Each row of a before or after table is a point. One or more steps were done to the points. Then noise was added and the rows were shuffled. The steps act on columns, c1 being the first. Write out the steps. A step turns or swaps two columns, mirrors them in a line or flattens them onto one, adds a multiple of one to another, or multiplies or shifts one. Angles are multiples of 10 degrees, from the lower column toward the higher: turns from -170 to 170, lines from 10 to 170 but not 90. Use the fewest steps. Two steps may share a column if one is a turn and the other turns, adds or multiplies; they go together, in the order done. Otherwise the lowest column goes first.

Before, 9 rows:
[[ 43 -34  12]
 [-12 -28  23]
 [ -8   4  15]
 [ 42 -27  22]
 [ -5  31  18]
 [-11 -11 -60]
 [ 29 -22  10]
 [ -7   3  15]
 [ 21  47   9]]
After, 9 rows:
[[ 16  40  19]
 [-20  32  17]
 [-23   9   6]
 [-20 -30 -19]
 [ 30 -10  -2]
 [ 32 -23 -10]
 [ 22 -14 -12]
 [-23  -9  -6]
 [-21   7  -2]]
Steps: shift c1 by -10; flatten c2 and c3 onto the line at 30 degrees

Before:
[[ 49  34   4  -6   3   5  18  -4]
 [ -2  12 -36   9 -34   0   1  10]
 [-10 -14  33 -10 -42 -22  -2  -9]
 [ 14  22  16  15 -27 -34 -19 -15]
 [ -8  -6  37  10 -32  -6  10 -15]
 [ 41  10 -17  -3 -11  -4  -2 -15]
 [-40  -2  18 -25 -33   6   3   4]
 [ 24  15 -36  14   0 -18  18   6]
 [ 28  30 -33  10 -26  -6   2 -23]
 [ -5 -34  22  -5 -46   4  -4   5]
 [  5  16 -23  -3   0 -11  14 -28]
 [ -6   5  -1  10  -8  -1 -20 -12]
 [ 36  13 -21   0 -16 -29 -18  -6]
 [  6  -4   9  11 -15   1  -8   0]]
After:
[[  7 -25  11  35 -36  -1 -20 -16]
 [ 18 -12  10   5   6  34  17  -4]
 [ 15  -6 -25  30 -19   0  -6  -3]
 [  0 -14 -35   3 -45   7  12  11]
 [ -5  13  28  19 -55 -17 -11 -13]
 [  8 -24 -29  16 -33  16  20 -22]
 [  2  -8   9  -4 -19  -7 -12   0]
 [  2  -7 -17  17   0  10  27 -27]
 [ -3  -5  37   4 -39 -11   2 -14]
 [ 11 -19 -28  21   1   1  28   8]
 [-14  24  19  -3 -44  11  -4   4]
 [ 16  -4 -17   7 -16   8   6 -16]
 [ -1  21  20 -15 -60 -25 -12   6]
 [ -1 -10  -8   0  -9  -4 -15 -12]]
Steps: multiply c1 by 0.4; turn c2 and c4 by 120 degrees; turn c4 and c6 by 70 degrees; turn c3 and c7 by -20 degrees; add -0.3 times c8 to c7; multiply c5 by 1.3

Before, 14 rows:
[[-23  27  15  13  -6 -29 -21  26 -13  19  15 -36]
 [-22  -1  32  31 -19  -4 -32 -11 -29 -10  -2 -21]
 [-59   6   9 -18 -28  13  -5 -26   6 -21  -3 -33]
 [ 22 -29 -10 -39  25  29  -4  49  35 -49 -17  11]
 [ -6  37  34  28  19 -14 -10  -8  11 -19  18 -18]
 [ -3 -19   5 -12   0  22   8 -15   8   4  25 -24]
 [ 15   4 -32 -37   7  13  -9   8  28 -22   0  30]
 [ 28  -1 -22 -29  13  10  40  15   8 -32 -27   7]
 [ 12  29  46  17   2  -1  -6  39  21  31 -16  27]
 [-11  16 -19  -4  18  36  -4   1 -13  -8   0   3]
 [-17  20   1  35 -34  16 -23  -8  13  -6   1 -52]
 [ 18 -21 -29 -38  38  11  -4  -4  32 -11 -41   5]
 [ -6  16  26  -6 -48   0 -37 -30 -19 -19  14 -51]
 [-35 -15 -18  19 -33 -10  -4 -32   0 -18  18 -17]]
After:
[[ 33 -33 -28   3 -19 -13   6 -32 -22   1  26  -5]
 [ 14 -10   4  -5  12  24  17  -1   6   9  31 -11]
 [-46 -12 -12  -3  37  33   1  19 -52  33 -19  -4]
 [-13   1 -42  -3   7  17 -11  19 -24  29 -14  27]
 [  6  -6   3  -3 -41  12 -20 -17  -9   9  31 -42]
 [ 13  38  44   4  -3 -19 -19  -9 -16  13  28  -5]
 [ -1  26 -25 -11   4  33 -12 -11  -6 -16  -1   2]
 [-37  25  60   0 -14  -3 -15  12  31  23 -28  14]
 [ 29 -22  33  -6 -54   2 -26  -2 -16 -20  36 -41]
 [ 29 -11   8  -5 -24  14   0 -58 -16   9  16 -30]
 [  0   1 -36  -6  40  17  -7  18  -9  29 -43 -16]
 [-17  19 -29  -2  14  20  38  31 -29   8 -27  -8]
 [ 10 -22  39   0 -16  -8 -25 -21  -5 -30   3 -22]
 [-27  12  19  11 -20 -25 -28 -19  18 -11  27 -23]]
Steps: turn c1 and c8 by 90 degrees; turn c2 and c5 by -30 degrees; turn c2 and c7 by -20 degrees; multiply c3 by 1.3; flatten c4 and c6 onto the line at 100 degrees; swap c9 and c10; turn c11 and c12 by 30 degrees

Before, 12 rows:
[[-12 -26 -18  -5  -4  17 -26  16   2 -27  23  10  -7  15  16 -10   2 -11
   -3  -6]
 [-11   1   3  12 -10   6  -2   4   8  -7   3  -6  17   2  35  27 -11  -9
    7 -12]
 [  1  -2 -22  -1  10   8   9  14 -22 -24  15 -12  28  -9  -4   4   1  21
    4  11]
 [  6   5  -6   8  -3   6 -29  23  14  -7  -3  22  14   2  32   7   6  -9
  -10  -3]
 [  0  -5  41   2  36 -15   1 -18  22 -14  35  28 -20   0  -9 -16  10  13
    3  14]
 [ 16  14  -4  18  -7 -14  27  10   7   6   2   2 -12 -21  -2  -3   6 -29
   10   1]
 [ 20  -6   9  13 -15   5  -8   8 -17   7  40  23  -8  11  -6  24  10 -27
   18  19]
 [-18  17  14  31  -7  15 -15 -18  -6  -6  22  -2  -1 -20 -48 -11  -2  -9
   -6   6]
 [-22  -9 -24   4 -12  -8  17   0  -5 -24  18  -1  -6   2   4 -34 -12  24
   25  22]
 [-19  17  30  25 -25  16   3  19   5   3  32  -6  16   9 -15 -23  15  10
   -2  -9]
 [ 28  -4   4  -4   4  -7  -4  -4  -7 -10   8  14 -14  -5 -10 -14  -9   8
  -13 -13]
 [-21  -6  20  -2 -38  -8  13  -5   5 -32   9  15 -14 -17 -19  -2   2  13
   -2   3]]
After, 12 rows:
[[ 17 -11 -25 -33  11  12  16 -30  -4 -26  18  -1  -5   2   6 -19  19  56
   27  24]
 [ 24  16  32 -39   2  -6   1 -11   2   4  35  -7 -25  10  -7 -28  -8  -3
    1 -11]
 [ 23  -7  22 -16  45  15  13  -4   5 -30   9  17 -29 -20  -3   5   8  16
   -4   4]
 [-29  -3   7 -13  17  14  -3 -13  -8 -11   8  14   1  -4   0  -2  -1 -12
  -11 -14]
 [  7   1  -3  -5  -8 -12  -2  28  10  -8   4  -4 -12   4   4  10  12 -27
    5 -11]
 [ 10 -25 -21 -14  12  11 -27  -1   2 -29  22  11  -7  16   4 -19   3 -20
   -2  -5]
 [-14  -5  11 -55  31  17  -7  24 -18   9  38  25 -24  12  -3   5 -16   2
   18  22]
 [  3  -5  42 -60  12  33   0 -24  23 -14  35  28  17   0  -8   8  -9  33
    3  17]
 [ -4   5 -10   6   5 -12 -29  18  15  -7  -3  20 -26   4   1 -15  -8 -15
  -12  -5]
 [ 17  17  20 -30   3 -20 -14 -14  -8  -4  22  -1  -2 -21  -4  11   7   2
   -8   5]
 [ -2  -3 -22 -11 -37   7  10  12 -23 -23  14 -11  -1 -10   3 -11  -1  35
    5  11]
 [-13  14  -4 -24  15  -9  27   0   7   7  -1   1   2 -22  -1 -10 -13 -30
    8  -1]]
Steps: turn c1 and c17 by -160 degrees; flatten c3 and c15 onto the line at 170 degrees; add -1.5 times c11 to c6; turn c4 and c6 by -120 degrees; add -1 times c12 to c5; turn c5 and c13 by 130 degrees; turn c8 and c16 by -60 degrees; add 1.5 times c20 to c18

Before:
[[ -6  -1   5   4  -3  -2   3   0  14 -21   8   1  13  13  13 -12  -9   3
   -6 -11  13  12   5  16  -1  -5  -6   0 -19   5  -7   2   6   8   4 -35
    9  -2  14 -12 -12   0  -1  -4  -1   5   6 -19]
 [ 12  -7   3   1 -12 -11  26  -6 -30  18  27 -12 -11  -3   5  -2  -1  11
  -17 -11   2  11 -11  12 -21 -16 -31 -26  30   1  -8   1 -16 -11  -8 -19
   37  15  17 -23 -16   9   7  20  -2  16  27   0]
 [-19   4  -3  -2   6  -2  -7 -20 -11  -9  -6  -6   3  -1  -7   8  -3  -1
    3   1  14  -9  37   1   1 -19   0   7  -7  21  -3  -9  -1   2  -4 -16
   12   9   4 -14   3   1  -1   3 -17   3   2  -9]
 [-15  -7  -8  -6  -8  -2   7  -8   9   5   5  -2   2  -1 -17 -18  13  13
    6  -9  -4   4   3  -1   3 -10   4  -3  -7  10  11   0   4   9  18  -3
   12   6  -1   0   0  13 -12 -11   0 -13  -9  -6]
 [ 16   7 -11  -2   3 -13  -6 -25   6  -3  14   7 -16  13   2  -3  -9  13
   -2 -18  36 -15  -3 -13  30  -9   1   5 -15  15 -21  -2   5   3   5 -12
    4   5  12  -9  -2   6  -6  -7 -13  -7   1 -15]
 [ 20  27  -7  -8 -14  23  -5   0  20 -34  38 -12 -21  -6 -17  23  14 -11
  -16 -19  20  13  19   0 -12  60  10   2  15  -8 -16  -9  20 -23  -4  14
   -7  -8  14  20   0 -14  29  38  13  25   5 -32]
 [-18   9   9  13 -10   5 -19 -15  -8  -5   2  10 -10   5  15   7  10   8
    9   1  11 -15  31  -3  -5 -11 -10  -9 -24  19   1   5  -9 -10   6  -6
   28  16   8   0  22  20 -11 -14 -13   8   7 -23]
 [  5  30   6  12 -23  15  -9  17  20 -24  43 -15 -17   1 -25  34  19  -4
   -3   5  23   6   1  -1  10  58   1  28  13 -12 -18 -14  31 -16  -4  30
   -1  -5  23  16  16 -15   3  23  -5  16  -2 -17]
 [ -4   2  -9  -2 -24  -6 -12 -14   2 -13 -10  20  -7  -9   9  -2   7  -9
    7 -10  14 -20  10  14   7  -8  -5   2  -2  -9 -11 -14   1 -13   8 -13
   16   5   1 -18  -6   1   3  -9 -14  -5   9 -13]
 [  4   6  -2   8  -9 -15  -7 -19 -14  -5  -5   0 -14  18   5 -16   3  17
   23  -1   9  -4   9  -3   2 -38  19   8  -2   4   0  -6  12  -4  19   2
    3  10   8 -12   5   0  -2 -12   4 -12   1  -2]
 [ 46 -17   7  -6  -3  -7  25  -4 -24  -5  31 -18   5  -4   4  -7   2   5
  -18 -10  19  -2  20  -5 -18  -9 -34 -17  36  -7  -6 -12  -5   1   5  -7
   31   6  12   9 -15   5   9  33  -9  34  40  -9]]
After (11 x 48):
[[-18   9  11  25 -13   6 -18 -17 -10  -7   1   7 -12   5  14   6  10   8
    8  -1  10 -15  32   5  -6 -12 -10  -7 -25  22  -4   4  -8 -10   7   0
   28  15   9   0  22  20 -10 -14 -11   7  -1 -22]
 [  3  31   7  17 -24  15  -8  18  19 -24  44 -14 -17  -1 -23  34  18  -3
   -5   5  21 -10   2 -23  10  58   2  29  14 -11   5 -16  33 -17  -5 -20
   -2  -6  22  15  18 -14   2  24  -5  16 -16 -18]
 [ -4  -1 -11  12 -24  -6  -9 -13   2 -12 -10  20  -7  -8  10  -2   6  -9
    5 -10  15  -6  10   1   7  -8  -6   3  -4 -10   0 -13   1 -14  10  16
   16   4  -1 -21  -6   0   3 -10 -16  -3 -11 -15]
 [  4   5  -2   5 -11 -15  -8 -19 -15  -4  -5  -1 -14  22   6 -16   1  17
   21  -2   9  -8   7   0   2 -39  21  10  -3   4   0  -7  13  -5  18  -5
    2  10   7 -12   8   1  -4 -11   4 -13   0  -1]
 [-16  -7  -8  -5  -7  -1   7 -10   9   7   5  -4   2   0 -17 -18  14  13
    5 -11  -3   4   2   3   4 -11   5  -4  -6  11   0   1   2   9  18   3
   13   6  -1   0  -3  12 -11 -12  -2 -11  13  -8]
 [-18   4  -1  14   8  -2  -8 -20 -13  -9  -6  -2   4   0  -6   7  -3  -4
    4  -2  15   1  38  11   1 -19   1   8  -8  20   0  -9   0   4  -5  10
   11   7   4 -13   5   1   0   5 -18   3  -3 -10]
 [ 18   8 -10  11   2 -13  -5 -23   2  -2  13   7 -16  12   0  -3 -10  13
   -1 -20  35 -17  -4  20  31  -9   0   5 -16  16   7  -1   4   4   5  -2
    4   6  13 -10  -1   6  -6  -7 -12  -7 -21 -16]
 [ 45 -16   5   4  -4  -7  25  -4 -24  -6  30 -18   1  -4   4  -9   2   6
  -18 -10  18  -1  23   8 -20  -9 -35 -17  35  -8 -12 -13  -5  -2   5   2
   30   5  12   9 -11   5   9  35 -10  39 -11  -8]
 [ 20  25  -5 -20 -16  22  -4   1  20 -33  38 -11 -20  -7 -16  24  12 -12
  -15 -19  21   8  19 -11 -11  60  10   4  14  -8   5 -11  17 -23  -6  -9
   -7  -8  13  19  -1 -14  31  37  11  26 -15 -34]
 [ -6  -1   3   3   0   0   1  -1  14 -19   6   1  13  11  12 -13  -8   3
   -4 -13  16  39   4  15  -2  -3  -5   0 -20   4  -1   1   5   6   3  35
    9  -2  14 -13 -11   2  -1  -5  -1   4  -9 -21]
 [ 12  -5   3   4  -9 -14  27  -6 -31  18  26 -11 -10  -4   4  -2  -1  11
  -20  -8   2  25 -11   8 -19 -17 -30 -25  29   1  -7   2 -16 -11  -8  22
   38  16  18 -22 -15  10   7  22  -2  14 -10   0]]
Steps: add -1 times c45 to c4; turn c24 and c36 by 130 degrees; add 0.7 times c36 to c22; multiply c47 by 0.4; turn c31 and c47 by 110 degrees
